Each row is a point. Two turns around zero, p and q, are shown by what they do to some points. Where does a point land after both, in the order given? Backwards means that the second turn is done in reverse. Each puzzle has new turns, and all numbers are rounded.

Turn p:
19 -8 39 => 38 5 22
7 23 -45 => -30 -35 -23
-15 19 -16 => -13 -2 -26
-49 -12 13 => -9 50 -12
39 -22 9 => 13 -19 39
Turn q:
9 9 16 => -9 -8 17
-24 28 -12 => 28 22 15
44 -40 -33 => -1 -46 -50
-29 3 29 => -19 32 18
Where do these land?
p, then q: -15 -23 31 => 5 -14 39
q, then p: 36 -8 5 => -18 22 24
q, then p: 37 28 28 => 21 39 31
p, then q: -44 0 -24 => 38 32 4
q, then p: -14 3 -40 => -4 -42 6

Turn p:
53 17 3 -8 8 5 => 9 -31 26 -10 -38 -3
8 -1 -20 -34 -14 -16 => 10 26 4 4 -27 -23
-44 15 24 42 8 -19 => 19 2 -2 -1 61 28
-43 -15 46 4 -2 4 => 9 -7 -48 -9 42 0
-29 -3 9 49 -43 19 => -11 17 -30 -8 19 62
26 -31 -25 -30 34 2 => -32 -7 20 0 -19 -50
-20 51 9 31 -23 29 => 21 -11 -12 31 6 61
28 -30 -1 -20 20 -31 => -5 2 20 -31 -7 -44
20 -2 -45 -34 12 6 => -18 11 23 25 -35 -30
Turn q:
3 -19 58 -25 -33 -41 => 25 -12 -54 34 46 11
15 -38 -17 -24 -4 -47 => 36 30 -47 1 -11 -15
9 35 -53 -16 -17 29 => -5 -31 24 -18 -38 -47
3 39 21 19 -7 -5 => -14 -17 13 -13 39 -5
-28 -25 1 6 -11 13 => -23 0 -16 15 -19 19
-16 19 -10 38 49 13 => -22 20 42 -38 -1 26
28 -30 -10 20 -11 47 => -22 21 28 45 -22 -17
-14 18 9 -18 35 -9 => 25 -9 10 -26 4 27
Where do these land?
p, then q backwards: 13 11 34 -65 16 14 => 17 4 -29 -55 -44 -4
q, then p: -9 25 -18 38 -1 5 => 22 9 -25 15 22 -24
p, then q: 7 -17 32 6 2 7 => 19 5 -12 3 -30 2
q, then p backwards: -21 -21 -10 -10 17 -27 => -1 -3 15 0 -43 -1
p, then q: 40 -23 6 -16 5 -32 => 37 -21 -36 7 16 -5
q, then p: -15 7 -17 -4 47 -16 => 17 -16 -20 14 -42 -13
p, then q: -21 11 -46 49 -49 67 => -84 -37 44 5 -37 14
q, then p backwards: 6 7 20 1 -38 -17 => -31 -11 19 -9 23 15

Turn p:
-34 -21 -17 15 -8 -43 -22 -4 => 4 45 -12 3 7 -1 45 15
2 30 19 -15 -23 49 -8 1 => 13 -50 8 38 4 -4 -17 -6
12 -30 16 -47 16 -26 -42 2 => -16 46 -10 33 -3 46 -20 -12
23 -1 33 -1 29 34 -29 26 => -16 0 8 27 19 -7 -60 10
26 -9 -11 -4 -41 -16 3 -3 => -8 2 -7 10 -44 -9 17 -18
-7 37 -44 39 12 -26 23 -42 => 16 -18 -8 -56 -19 5 38 48
2 24 22 -10 -35 0 39 14 => -24 -41 17 2 -4 -8 21 -32
11 5 -51 6 30 0 1 10 => 7 3 -45 -34 -1 -4 -15 16
-33 -35 32 17 20 27 35 -5 => 23 12 50 -22 39 -18 -10 -21
Turn q:
7 14 -16 -6 31 -11 25 9 => -9 27 -10 3 14 -7 11 -32
8 -3 0 27 -5 1 -42 -17 => 5 -49 18 -4 9 1 3 3
5 -31 17 -2 -12 76 -10 10 => 12 -26 -56 -34 -8 17 -21 38
28 -26 16 -18 13 -6 45 -17 => -10 24 -26 4 -7 -55 -6 4
-27 -5 -37 35 8 16 -66 -18 => 18 -55 28 -36 25 31 37 3
32 23 12 35 -16 -15 36 26 => -18 10 8 5 -4 -8 -57 -38
-24 -5 9 -20 4 -20 12 30 => -21 37 5 13 5 16 2 16
3 -27 -58 2 10 -13 23 15 => 18 39 11 -32 43 -15 3 -9
-13 29 32 43 -18 -2 -10 -12 => -23 -36 25 -1 -36 15 -16 -15
3 -2 -18 -36 -5 -9 19 -38 => 32 22 -1 9 -17 -32 26 1
-21 32 44 -60 -11 -19 -33 10 => -4 5 -2 74 -25 36 20 30
Where do these land?
q, then p backwards: -10 2 -31 -11 33 -27 1 34 => -43 -22 21 -14 15 -26 -4 16
q, then p backwards: -28 18 20 7 21 -6 2 -10 => 12 9 10 -8 -22 -34 10 1
p, then q: 16 13 -28 -35 -43 28 42 -28 => 44 -11 -1 -16 -11 -60 -19 36
p, then q backwards: 46 21 -35 -21 -40 68 40 -11 => 48 39 15 38 -32 48 -8 -57
p, then q backwards: -24 -15 12 11 16 18 -16 20 => 26 -19 -16 -10 1 -23 1 19
p, then q backwards: -16 -43 15 13 14 -17 -25 -20 => -22 -6 -24 -30 -17 -29 22 20
q, then p: -2 -4 7 45 28 -28 10 17 => 19 12 22 5 40 34 17 8
q, then p: 24 -12 48 -15 11 0 -8 -19 => -3 34 -17 -13 4 -32 33 2
q, then p: 6 -12 12 -34 -76 7 13 -17 => -50 -4 -21 46 -37 -36 -3 6
q, then p: -6 22 -14 18 16 -18 -19 43 => 31 -8 26 -4 28 8 -28 21
p, then q: -7 9 -4 22 21 -24 -40 -9 => -10 19 -9 -1 15 42 -20 -20
